Rows are points. Examples show where two turns around zero, p and q, send a point. Write where each new point lands after one turn and then the other. Backwards means that the second turn is done in reverse. Each puzzle has new turns, and all numbers are rounded.
In the rows, 100 means zero.

Turn p:
[131, 130, 143] -> [54, 105, 140]
[136, 116, 144] -> [66, 105, 148]
[68, 79, 89] -> [125, 77, 79]
[145, 101, 77] -> [106, 149, 112]
[87, 75, 86] -> [129, 93, 90]
[33, 98, 61] -> [121, 71, 31]
Turn q:
[82, 96, 69] -> [113, 76, 77]
[176, 111, 125] -> [122, 170, 133]
[62, 130, 122] -> [50, 96, 82]
[119, 51, 88] -> [139, 81, 132]
[61, 112, 96] -> [75, 77, 77]
Where do these land?
q, then p: [105, 92, 118] -> [89, 84, 108]
q, then p: [56, 173, 83] -> [125, 113, 18]
q, then p: [107, 63, 126] -> [92, 72, 135]
p, then q: [100, 132, 140] -> [68, 61, 108]
q, then p: [105, 62, 85] -> [113, 107, 138]
p, then q: [128, 78, 48] -> [112, 155, 72]

Turn p:
[127, 68, 101, 116] -> [91, 84, 66, 122]
[93, 121, 66, 81] -> [93, 136, 125, 107]
[117, 120, 104, 109] -> [116, 91, 112, 117]
[81, 87, 101, 110] -> [82, 91, 97, 85]
[82, 104, 129, 84] -> [119, 98, 99, 67]
Turn q:
[106, 116, 100, 24] -> [82, 165, 124, 69]
[118, 89, 117, 115] -> [117, 84, 86, 85]
[114, 102, 91, 114] -> [116, 99, 89, 111]
[97, 89, 97, 113] -> [97, 88, 89, 106]
[80, 96, 102, 111] -> [87, 83, 105, 107]
[80, 119, 102, 116] -> [101, 84, 122, 116]
[105, 89, 92, 107] -> [100, 98, 85, 105]
Where do these land?
p, then q: [88, 87, 103, 134] -> [66, 87, 88, 96]
p, then q: [89, 101, 98, 71] -> [110, 121, 120, 100]
p, then q: [118, 83, 92, 133] -> [82, 73, 81, 119]
p, then q: [100, 105, 113, 86] -> [111, 115, 97, 95]
q, then p: [90, 142, 89, 99] -> [123, 62, 103, 101]
p, then q: [93, 95, 128, 70] -> [110, 140, 96, 96]
p, then q: [121, 86, 77, 108] -> [100, 79, 102, 128]

Turn p:
[103, 78, 43, 129] -> [164, 91, 115, 114]
[82, 78, 107, 134] -> [108, 59, 115, 92]
[135, 62, 92, 87] -> [129, 121, 99, 59]
[83, 117, 117, 31] -> [64, 127, 40, 102]
[109, 176, 106, 132] -> [62, 116, 147, 155]
[98, 122, 116, 128] -> [79, 88, 128, 113]
[90, 67, 120, 58] -> [92, 99, 56, 64]
Turn q:
[55, 27, 96, 122] -> [93, 42, 135, 157]
[148, 111, 103, 83] -> [105, 99, 83, 51]
[126, 78, 90, 140] -> [109, 62, 64, 108]
[89, 139, 86, 76] -> [79, 143, 102, 91]
[82, 145, 126, 79] -> [116, 154, 116, 93]
Where do these land?
q, then p: [120, 79, 113, 98] -> [108, 108, 89, 72]
p, then q: [141, 171, 26, 112] -> [171, 136, 23, 109]
q, then p backwards: [72, 70, 82, 65] -> [106, 126, 134, 136]
p, then q: [101, 81, 137, 120] -> [100, 92, 145, 96]
q, then p: [100, 116, 110, 74] -> [74, 115, 91, 106]
q, then p: [67, 84, 132, 130] -> [102, 97, 153, 78]

Turn p:
[99, 90, 93, 64, 113, 37] -> [54, 66, 76, 81, 94, 138]
[83, 60, 116, 159, 94, 57] -> [42, 140, 112, 61, 90, 72]
[111, 109, 74, 116, 142, 124] -> [95, 118, 102, 155, 108, 103]
[125, 67, 123, 89, 67, 96] -> [102, 76, 80, 71, 90, 61]
[95, 176, 125, 88, 115, 110] -> [145, 119, 89, 101, 146, 147]
[112, 67, 42, 105, 64, 120] -> [107, 90, 110, 122, 30, 74]
[75, 132, 126, 80, 105, 156] -> [154, 92, 132, 110, 141, 105]
Turn q:
[89, 168, 75, 138, 114, 117] -> [124, 167, 81, 121, 117, 65]
[83, 124, 115, 128, 100, 154] -> [129, 153, 128, 93, 84, 96]
[102, 77, 107, 52, 141, 87] -> [71, 78, 64, 63, 81, 120]
[74, 63, 108, 100, 74, 44] -> [63, 55, 126, 92, 142, 96]
[123, 127, 89, 120, 101, 120] -> [133, 122, 89, 122, 95, 95]
[109, 40, 107, 89, 69, 46] -> [74, 25, 120, 103, 126, 119]
[135, 77, 147, 78, 142, 114] -> [129, 76, 79, 49, 69, 132]
[94, 127, 50, 118, 118, 147] -> [102, 166, 83, 135, 88, 112]
[90, 97, 102, 76, 41, 70] -> [73, 58, 130, 121, 99, 65]
Where do these land?
p, then q: [127, 117, 46, 86, 73, 86] -> [107, 98, 135, 160, 87, 103]
p, then q backwards: [146, 120, 123, 50, 162, 110] -> [143, 90, 53, 126, 109, 33]
p, then q: [95, 141, 130, 125, 134, 104] -> [121, 142, 57, 83, 95, 94]
q, then p: [120, 65, 81, 98, 78, 128] -> [124, 122, 117, 93, 102, 56]
q, then p: [53, 66, 52, 91, 75, 100] -> [102, 131, 163, 81, 133, 105]
q, then p: [82, 130, 114, 107, 62, 89] -> [68, 108, 78, 68, 117, 110]
p, then q: [78, 60, 153, 144, 116, 83] -> [59, 104, 72, 43, 113, 61]

Turn p:
[90, 104, 90, 116, 116, 56, 99, 107] -> [87, 109, 66, 84, 78, 102, 79, 89]
[120, 119, 62, 119, 82, 136, 132, 84] -> [95, 69, 87, 140, 135, 63, 107, 107]
[91, 119, 87, 79, 90, 131, 131, 84] -> [79, 66, 123, 105, 124, 77, 106, 109]
[106, 134, 137, 101, 116, 78, 97, 101] -> [100, 110, 107, 78, 91, 96, 100, 49]
[78, 60, 104, 90, 107, 165, 81, 119] -> [107, 129, 153, 129, 102, 107, 101, 151]
[115, 70, 109, 109, 102, 62, 109, 104] -> [131, 94, 76, 84, 78, 112, 82, 100]
[78, 115, 127, 105, 80, 83, 81, 105] -> [93, 116, 101, 78, 76, 99, 132, 87]
[124, 66, 73, 75, 101, 120, 88, 125] -> [121, 113, 102, 104, 137, 121, 85, 140]
[97, 112, 113, 106, 106, 69, 82, 70] -> [88, 93, 87, 96, 78, 124, 108, 67]
Turn q:
[133, 116, 98, 137, 116, 116, 96, 116] -> [120, 132, 112, 127, 95, 80, 126, 90]
[65, 91, 102, 110, 88, 114, 102, 126] -> [70, 118, 104, 102, 82, 110, 77, 85]
[76, 88, 120, 114, 118, 99, 134, 110] -> [70, 113, 88, 111, 95, 72, 77, 115]
[79, 166, 58, 77, 110, 87, 112, 107] -> [61, 90, 112, 118, 107, 142, 150, 134]
[95, 98, 96, 105, 87, 81, 90, 72] -> [102, 70, 83, 97, 104, 101, 106, 84]
[110, 87, 107, 78, 80, 86, 49, 109] -> [136, 101, 83, 75, 92, 138, 93, 84]
[53, 93, 74, 99, 113, 131, 112, 69] -> [61, 76, 123, 124, 133, 107, 73, 90]
[122, 90, 93, 107, 67, 94, 76, 103] -> [127, 92, 103, 85, 78, 108, 109, 72]
[123, 48, 127, 121, 116, 94, 91, 130] -> [140, 128, 84, 107, 71, 74, 61, 99]
[126, 116, 139, 85, 108, 94, 110, 96] -> [113, 117, 84, 73, 117, 79, 116, 123]
[119, 106, 86, 66, 97, 104, 127, 62] -> [103, 62, 125, 80, 126, 89, 112, 124]
Where do these land?
p, then q backwards: [75, 78, 85, 113, 97, 82, 115, 111] -> [97, 84, 113, 92, 103, 71, 122, 118]
p, then q: [79, 77, 110, 81, 93, 96, 130, 111] -> [116, 112, 92, 68, 79, 115, 85, 111]
p, then q backwards: [87, 77, 115, 110, 102, 102, 71, 111] -> [110, 108, 95, 98, 104, 100, 92, 141]
p, then q: [169, 89, 94, 98, 89, 93, 176, 115] -> [194, 76, 88, 123, 87, 101, 89, 127]
p, then q: [77, 71, 84, 123, 105, 105, 77, 52] -> [74, 113, 125, 107, 74, 86, 87, 50]
p, then q: [77, 91, 114, 98, 100, 88, 97, 78] -> [87, 96, 111, 75, 94, 97, 86, 83]
p, then q backwards: [78, 129, 95, 88, 108, 149, 88, 115] -> [94, 127, 96, 108, 116, 147, 132, 102]
p, then q: [153, 137, 86, 83, 85, 91, 73, 102] -> [103, 84, 122, 141, 145, 86, 101, 133]
p, then q: [94, 113, 103, 94, 130, 96, 81, 106] -> [86, 105, 93, 98, 129, 114, 108, 87]
q, then p: [110, 138, 114, 112, 90, 98, 91, 97] -> [86, 68, 102, 96, 107, 79, 82, 95]

Turn p:
[88, 122, 103, 98, 94, 124, 107, 51, 119] -> [116, 133, 57, 97, 91, 92, 81, 83, 107]
[68, 56, 37, 112, 123, 48, 66, 86, 114] -> [20, 120, 124, 92, 94, 139, 63, 125, 128]
[106, 85, 140, 137, 78, 108, 91, 101, 77] -> [128, 91, 114, 120, 75, 133, 117, 77, 81]
[102, 85, 64, 85, 77, 59, 58, 122, 113] -> [40, 116, 145, 84, 93, 90, 106, 102, 92]
[137, 118, 115, 124, 109, 91, 103, 143, 98] -> [132, 66, 145, 91, 102, 87, 100, 100, 99]
[116, 98, 121, 58, 110, 105, 83, 104, 119] -> [84, 80, 85, 82, 118, 78, 98, 77, 73]
[70, 87, 94, 63, 101, 94, 170, 61, 132] -> [82, 108, 33, 99, 120, 90, 118, 90, 164]
[144, 100, 87, 113, 97, 107, 104, 87, 30] -> [115, 75, 105, 150, 52, 86, 98, 135, 82]
[95, 109, 112, 133, 103, 153, 122, 133, 92] -> [162, 95, 98, 83, 106, 120, 121, 126, 91]
[75, 140, 128, 77, 109, 109, 94, 112, 106] -> [120, 116, 94, 102, 149, 84, 97, 84, 81]
Turn q:
[120, 102, 55, 98, 54, 97, 98, 96, 136] -> [94, 129, 98, 71, 120, 106, 62, 144, 119]
[150, 87, 86, 136, 103, 90, 95, 129, 109] -> [119, 114, 88, 118, 114, 75, 68, 128, 60]
[119, 87, 131, 41, 75, 108, 81, 127, 42] -> [25, 80, 131, 99, 72, 95, 83, 72, 65]
[70, 153, 110, 95, 116, 158, 127, 65, 92] -> [138, 65, 139, 68, 92, 151, 135, 84, 113]
[136, 123, 109, 83, 81, 131, 95, 89, 100] -> [98, 102, 141, 75, 114, 116, 78, 93, 81]
[39, 25, 135, 98, 87, 124, 117, 137, 115] -> [59, 65, 72, 181, 105, 140, 97, 98, 136]
[91, 75, 120, 86, 128, 70, 89, 68, 91] -> [97, 107, 97, 114, 92, 65, 111, 55, 124]
[86, 106, 100, 127, 138, 43, 113, 86, 127] -> [133, 112, 61, 103, 123, 59, 139, 97, 118]
[95, 92, 76, 122, 121, 112, 115, 113, 75] -> [124, 78, 91, 112, 68, 96, 99, 118, 92]
[116, 129, 75, 108, 128, 67, 52, 92, 101] -> [123, 146, 73, 67, 85, 76, 104, 84, 77]
[97, 98, 109, 80, 117, 74, 103, 106, 113] -> [89, 93, 78, 94, 115, 82, 108, 82, 104]
[82, 125, 93, 127, 52, 127, 115, 92, 98] -> [103, 109, 132, 97, 99, 139, 117, 145, 109]
Where do these land?
q, then p backwards: [95, 88, 139, 128, 101, 101, 63, 107, 143] -> [39, 116, 131, 94, 93, 97, 94, 81, 82]
p, then q: [81, 152, 54, 79, 97, 80, 149, 110, 68] -> [120, 106, 41, 103, 146, 78, 133, 124, 63]
q, then p: [87, 117, 137, 142, 126, 131, 74, 120, 126] -> [150, 84, 79, 112, 61, 97, 79, 141, 96]
q, then p: [86, 71, 101, 120, 125, 114, 89, 131, 109] -> [108, 112, 114, 92, 59, 115, 90, 131, 100]
p, then q backwards: [116, 124, 24, 54, 131, 103, 123, 83, 87] -> [119, 60, 48, 103, 67, 41, 129, 123, 102]
q, then p backwards: [131, 92, 102, 119, 72, 94, 95, 115, 123] -> [72, 125, 82, 88, 122, 102, 81, 104, 83]
q, then p: [127, 72, 136, 119, 102, 82, 75, 138, 90] -> [116, 118, 130, 148, 92, 128, 77, 120, 107]
q, then p: [115, 96, 148, 87, 110, 121, 88, 93, 112] -> [114, 95, 70, 122, 90, 123, 65, 90, 93]
p, then q: [102, 87, 108, 98, 79, 89, 51, 75, 82] -> [96, 118, 135, 107, 67, 118, 132, 110, 107]
p, then q: [96, 92, 101, 115, 77, 130, 120, 39, 65] -> [118, 126, 117, 83, 93, 114, 82, 170, 92]
p, then q: [98, 87, 98, 100, 98, 56, 124, 68, 93] -> [122, 128, 86, 116, 120, 122, 108, 116, 130]
p, then q: [68, 123, 53, 40, 82, 99, 149, 120, 102] -> [114, 66, 29, 72, 127, 75, 138, 124, 98]

Turn p:
[77, 136, 115, 93, 92, 91, 83, 122, 83, 128, 82] -> [105, 104, 135, 92, 112, 133, 98, 96, 82, 91, 138]
[109, 69, 104, 69, 103, 97, 77, 74, 101, 121, 112] -> [74, 84, 94, 99, 117, 109, 99, 101, 147, 84, 93]
[148, 108, 116, 65, 110, 139, 103, 75, 109, 123, 95] -> [100, 100, 86, 113, 154, 85, 66, 89, 138, 121, 110]
[102, 131, 70, 62, 70, 68, 95, 129, 106, 52, 89] -> [125, 106, 96, 108, 131, 100, 136, 156, 59, 74, 99]
[112, 94, 78, 101, 140, 117, 81, 125, 123, 121, 128] -> [111, 67, 98, 74, 88, 75, 107, 112, 134, 124, 128]
[130, 80, 100, 120, 101, 85, 100, 103, 65, 70, 129] -> [73, 115, 59, 81, 75, 91, 83, 126, 89, 94, 91]
[86, 88, 109, 128, 139, 64, 115, 68, 122, 130, 66] -> [81, 70, 109, 144, 71, 135, 109, 74, 106, 139, 93]
[82, 102, 108, 119, 96, 136, 126, 89, 72, 78, 100] -> [104, 144, 96, 106, 82, 76, 89, 70, 89, 91, 97]
[112, 74, 76, 139, 74, 106, 96, 139, 56, 125, 76] -> [115, 123, 132, 84, 54, 116, 49, 136, 103, 96, 94]
[68, 105, 126, 71, 101, 116, 138, 87, 117, 93, 112] -> [86, 97, 114, 119, 123, 64, 117, 59, 88, 86, 97]
[88, 98, 67, 135, 62, 82, 124, 107, 133, 90, 134] -> [135, 61, 89, 87, 70, 84, 103, 99, 66, 78, 62]
[85, 85, 132, 124, 119, 64, 69, 115, 119, 113, 63] -> [76, 92, 132, 89, 87, 150, 124, 101, 97, 141, 92]
[103, 130, 100, 73, 92, 135, 93, 66, 97, 56, 113] -> [118, 135, 59, 103, 139, 81, 119, 82, 103, 81, 105]
Turn q:
[144, 113, 134, 145, 94, 93, 86, 96, 83, 91, 122] -> [119, 98, 103, 81, 95, 115, 135, 112, 52, 92, 59]
[137, 123, 80, 126, 49, 100, 96, 104, 105, 90, 119] -> [125, 79, 123, 52, 90, 108, 108, 97, 61, 117, 112]
[91, 121, 91, 101, 103, 94, 85, 127, 70, 83, 61] -> [110, 142, 95, 100, 124, 135, 83, 104, 95, 112, 113]
[108, 61, 62, 96, 101, 74, 124, 88, 93, 95, 114] -> [106, 117, 112, 92, 75, 49, 81, 87, 105, 119, 92]
[94, 109, 72, 52, 129, 75, 104, 90, 118, 112, 110] -> [99, 94, 55, 97, 74, 83, 77, 98, 140, 112, 110]
[106, 67, 125, 69, 123, 116, 124, 93, 135, 104, 77] -> [108, 74, 89, 147, 126, 71, 107, 85, 130, 98, 94]
[75, 113, 128, 132, 89, 110, 50, 126, 97, 57, 95] -> [78, 113, 126, 103, 122, 155, 126, 138, 87, 126, 93]
[71, 136, 99, 118, 118, 115, 90, 102, 89, 73, 76] -> [79, 113, 95, 121, 108, 150, 78, 104, 83, 112, 102]
[89, 101, 97, 131, 112, 93, 64, 117, 104, 114, 68] -> [117, 126, 110, 127, 91, 127, 108, 132, 96, 95, 119]
[134, 80, 104, 87, 61, 59, 113, 94, 83, 122, 126] -> [124, 102, 100, 47, 101, 48, 107, 109, 96, 84, 89]
[68, 87, 92, 54, 115, 118, 117, 49, 112, 124, 90] -> [59, 82, 68, 131, 100, 61, 80, 85, 118, 83, 129]
[59, 94, 93, 65, 116, 105, 162, 88, 128, 132, 112] -> [78, 63, 97, 116, 91, 72, 52, 76, 149, 69, 101]
[125, 94, 123, 124, 90, 147, 82, 124, 83, 102, 130] -> [97, 99, 127, 86, 102, 126, 158, 75, 86, 86, 87]
Where do these land?
p, then q: [84, 137, 125, 95, 97, 89, 78, 69, 104, 111, 101] -> [66, 91, 90, 120, 80, 92, 104, 61, 85, 102, 93]
q, then p: [128, 111, 100, 131, 70, 81, 88, 92, 114, 92, 81] -> [73, 110, 102, 86, 100, 92, 60, 130, 103, 100, 119]
q, then p: [70, 88, 110, 130, 77, 92, 94, 84, 133, 126, 90] -> [70, 108, 112, 54, 83, 88, 105, 112, 73, 105, 85]
q, then p: [105, 100, 111, 120, 83, 125, 37, 85, 144, 115, 87] -> [83, 92, 112, 78, 63, 42, 61, 96, 77, 89, 91]
q, then p: [114, 74, 126, 79, 111, 114, 136, 96, 69, 84, 115] -> [94, 106, 93, 155, 95, 129, 126, 91, 102, 116, 100]
p, then q: [90, 78, 98, 78, 109, 75, 97, 126, 62, 83, 129] -> [76, 107, 123, 71, 119, 116, 72, 110, 132, 120, 87]
p, then q: [111, 130, 103, 124, 75, 107, 89, 112, 176, 111, 112] -> [129, 123, 65, 124, 107, 44, 128, 66, 105, 84, 101]
p, then q backwards: [116, 84, 82, 95, 156, 91, 128, 106, 54, 109, 116] -> [56, 86, 63, 85, 114, 91, 81, 55, 122, 120, 97]
p, then q backwards: [88, 106, 91, 104, 115, 124, 128, 134, 48, 85, 99] -> [86, 71, 56, 118, 91, 81, 88, 77, 75, 126, 84]
p, then q: [88, 84, 70, 81, 137, 102, 133, 97, 71, 50, 106] -> [118, 101, 133, 62, 85, 116, 44, 126, 89, 107, 85]
p, then q backwards: [98, 90, 107, 63, 127, 87, 116, 121, 83, 98, 69] -> [61, 65, 104, 114, 92, 109, 74, 90, 107, 90, 82]
q, then p: [107, 117, 78, 99, 43, 112, 76, 78, 143, 136, 95] -> [54, 79, 86, 64, 91, 56, 87, 119, 104, 61, 85]

Turn p:
[54, 108, 49, 93, 96, 128, 77, 91, 110, 105, 85] -> [81, 101, 138, 99, 96, 121, 129, 146, 94, 67, 116]
[110, 51, 129, 141, 132, 60, 47, 84, 65, 87, 72] -> [114, 87, 138, 136, 138, 113, 32, 73, 111, 133, 139]
[172, 85, 129, 89, 70, 74, 112, 49, 81, 114, 99] -> [138, 102, 83, 125, 61, 110, 99, 67, 124, 174, 88]
[76, 111, 75, 90, 95, 126, 120, 40, 98, 49, 101] -> [70, 136, 115, 150, 105, 120, 155, 98, 108, 90, 87]
[89, 149, 126, 85, 115, 104, 128, 69, 142, 107, 78] -> [90, 92, 80, 119, 67, 101, 137, 68, 46, 83, 106]
[119, 77, 77, 72, 156, 82, 82, 133, 31, 118, 124] -> [112, 148, 116, 95, 80, 64, 19, 121, 133, 88, 107]
[103, 111, 121, 125, 57, 95, 63, 102, 139, 115, 90] -> [98, 40, 94, 78, 107, 115, 123, 97, 97, 124, 128]
[122, 103, 86, 94, 79, 123, 90, 176, 102, 85, 78] -> [136, 95, 74, 70, 139, 63, 109, 148, 101, 94, 113]
[155, 127, 122, 123, 101, 98, 61, 161, 81, 125, 143] -> [87, 90, 47, 46, 100, 63, 53, 113, 123, 135, 136]
[73, 96, 97, 43, 84, 108, 135, 134, 105, 83, 127] -> [106, 107, 102, 82, 96, 54, 129, 101, 118, 58, 53]
[52, 128, 103, 110, 84, 112, 144, 113, 102, 127, 102] -> [85, 114, 108, 49, 97, 110, 126, 87, 62, 78, 78]
[103, 79, 123, 109, 116, 128, 116, 59, 106, 136, 115] -> [71, 93, 109, 114, 73, 114, 84, 98, 72, 132, 63]
[71, 74, 63, 125, 115, 62, 125, 89, 137, 50, 87] -> [112, 95, 97, 137, 142, 152, 104, 84, 111, 42, 86]
Turn q:
[124, 98, 91, 85, 110, 70, 87, 120, 98, 137, 97] -> [74, 122, 103, 137, 90, 84, 108, 106, 117, 119, 89]
[131, 116, 143, 141, 100, 39, 72, 64, 101, 93, 73] -> [108, 42, 118, 129, 70, 106, 93, 82, 126, 107, 31]
[66, 80, 64, 44, 78, 96, 159, 86, 98, 60, 83] -> [80, 116, 87, 51, 169, 70, 85, 129, 85, 57, 90]
[71, 53, 44, 75, 93, 129, 89, 109, 58, 124, 64] -> [54, 143, 36, 89, 144, 118, 108, 76, 112, 99, 118]
[139, 51, 96, 95, 76, 114, 116, 80, 74, 114, 91] -> [83, 80, 72, 107, 124, 64, 83, 69, 132, 99, 125]
[89, 93, 100, 58, 50, 144, 99, 108, 58, 123, 68] -> [105, 118, 20, 118, 136, 87, 81, 90, 76, 100, 116]
[120, 134, 104, 121, 120, 119, 114, 76, 66, 108, 86] -> [146, 112, 85, 88, 82, 88, 104, 69, 124, 102, 84]
[83, 80, 62, 67, 68, 100, 162, 135, 94, 100, 79] -> [84, 119, 73, 86, 167, 63, 129, 135, 95, 87, 112]
[98, 122, 162, 114, 161, 86, 76, 91, 144, 90, 139] -> [126, 89, 176, 97, 51, 131, 67, 114, 94, 138, 91]
[106, 118, 111, 122, 131, 111, 73, 140, 146, 50, 123] -> [106, 91, 166, 90, 77, 122, 127, 89, 48, 114, 112]
[71, 115, 109, 140, 115, 124, 89, 110, 163, 111, 121] -> [131, 97, 143, 111, 89, 158, 117, 120, 95, 97, 134]
[134, 131, 88, 95, 75, 83, 85, 45, 88, 100, 114] -> [104, 92, 91, 117, 61, 75, 75, 83, 114, 49, 77]
[68, 108, 126, 144, 123, 87, 80, 135, 111, 88, 162] -> [99, 77, 129, 76, 42, 135, 123, 137, 83, 132, 121]
Where do these land?
q, then p: [91, 79, 44, 114, 135, 139, 104, 146, 82, 69, 119] -> [73, 142, 103, 91, 44, 75, 131, 70, 104, 77, 60]
p, then q: [138, 118, 155, 56, 110, 86, 103, 70, 92, 101, 73] -> [96, 60, 76, 125, 69, 79, 104, 107, 158, 68, 89]
p, then q backwards: [128, 143, 130, 112, 78, 52, 128, 89, 90, 85, 81] -> [118, 106, 93, 126, 113, 166, 87, 110, 62, 105, 75]
q, then p backwards: [101, 117, 128, 102, 129, 54, 121, 73, 88, 141, 93] -> [135, 47, 79, 71, 85, 103, 103, 97, 79, 103, 133]
p, then q backwards: [98, 85, 45, 105, 81, 130, 67, 165, 72, 119, 138] -> [47, 78, 93, 81, 117, 63, 171, 76, 95, 107, 138]
p, then q backwards: [75, 96, 69, 133, 106, 153, 52, 118, 89, 79, 160] -> [68, 29, 67, 68, 99, 45, 124, 102, 112, 115, 117]
p, then q: [97, 141, 119, 85, 84, 111, 151, 78, 108, 122, 80] -> [123, 102, 49, 88, 113, 56, 98, 102, 119, 74, 85]
q, then p: [115, 90, 149, 117, 110, 86, 89, 88, 158, 118, 43] -> [86, 69, 94, 126, 122, 115, 53, 109, 41, 147, 102]
q, then p backwards: [69, 114, 153, 65, 87, 61, 137, 104, 99, 91, 95] -> [124, 47, 96, 102, 104, 150, 103, 143, 105, 122, 93]
p, then q: [73, 99, 36, 90, 100, 109, 60, 102, 102, 82, 102] -> [114, 83, 139, 81, 103, 103, 120, 124, 51, 123, 126]
q, then p backwards: [136, 60, 105, 96, 101, 85, 98, 65, 164, 102, 113] -> [56, 60, 103, 95, 127, 80, 41, 86, 93, 85, 105]
p, then q backwards: [77, 57, 66, 124, 80, 133, 91, 103, 55, 92, 103] -> [67, 85, 99, 80, 146, 70, 132, 106, 142, 109, 86]
